Each row of a before or after table is a point. The points were changed in one or more steps. Then noise was added and the rows were shuffled. The steps act on how far a point lies along the listed directions, d1 being the first. What was done? A step turns or swaps two directions, mirrors them in a line or flattens them onto one, adds a multiple of one to another, or multiplies one. Angles are multiples of 10 degrees, from the lower direction toward the higher: turns from -170 to 170, lines from 10 to 170 but not 90. Use the fewest steps. Two steps may share a direction if one is a turn and the other turns, adds or multiplies; they go together, in the order done. Otherwise the lowest direction goes first.

Directions:
(1): [-8.1 19.4]
(2): [19.4  8.1]
Before (8 x 2):
[[-3.0 -2.0]
 [-2.6 -4.9]
 [-2.3 -3.7]
 [-0.3  8.2]
 [-2.8 -3.6]
 [ 1.8 -3.6]
 [10.0  0.0]
 [-1.4 -2.7]]
After, 8 rows:
[[ -5.1  22.8]
 [ -1.5  -9.1]
 [ -3.3  -3.7]
 [ 15.6  -6.3]
 [ -0.8 -12.1]
 [ -0.4  -6.6]
 [ -2.0  -8.0]
 [  4.5 -10.8]]
Steps: multiply d1 by 3; multiply d2 by 1.3

Directions:
(1): [-13.0  -1.5  -3.5  -3.8  29.3 -16.4]
(2): [  9.8  -4.7 -16.2 -30.4   0.8   4.5]
(3): [25.4  0.6 21.6 -2.8 14.3  1.4]
(4): [ -8.9  -2.5  19.5 -16.2 -14.7 -19.5]
Before:
[[  2.0   3.3   0.4  -1.9   5.6  -1.9]
 [ -2.9  -3.1  -0.1 -12.8  -5.4  -5.4]
 [ -6.6  -0.3  -1.2   2.7   3.3  -5.0]
 [ -1.2  -0.8   0.2   8.0  -0.6   3.9]
 [  1.5  -2.3  -8.3  -6.3  -2.0  -1.0]
 [ -1.3  -0.9  -2.9  -2.4  -2.0   0.2]
 [  0.9   0.4  -2.4  -0.3   3.2  -3.5]
 [-10.8  -2.6  -8.8   4.1   9.1  -1.0]
 [-12.0   2.2  -1.8  12.5  -2.9   1.0]
 [-10.3  -3.1  -4.5  -2.4   3.5  -8.9]
 [ -7.3   2.2  -2.5   6.9  -1.3  -1.4]
 [ -0.5   2.1   0.7  -1.7  -2.3  -0.7]
 [ -7.4   2.8   0.9   1.0   0.3  -6.5]]
After (13 x 6):
[[ -3.2  -0.5  -1.8   1.3  -1.0  -1.0]
 [  1.5   2.8  11.4   6.3   0.9   0.2]
 [  3.6   4.3  -1.6   5.7   0.8   3.7]
 [  0.0   2.4  -1.6   0.8   2.5  -0.1]
 [  2.6   0.8  -4.3  10.1  -4.3   7.5]
 [  1.7  -2.6   7.9  -0.6  -0.2  -2.0]
 [  3.2   4.2  -1.9  -1.5  -1.6   2.5]
 [  1.7   2.9   5.5   5.6  -0.5   0.0]
 [  3.7   0.9   1.1   6.5  -1.6   4.5]
 [  1.2  -1.5   3.6   6.9 -11.1   6.2]
 [ -5.6  -1.7 -11.5   4.9   4.7   3.2]
 [ -6.2  -1.7  -7.9   1.9  -5.0  -3.3]
 [  3.9   1.0  -3.0   1.6  -3.1   0.3]]
Steps: turn d1 and d4 by -150 degrees; turn d2 and d3 by -70 degrees; multiply d2 by 0.7
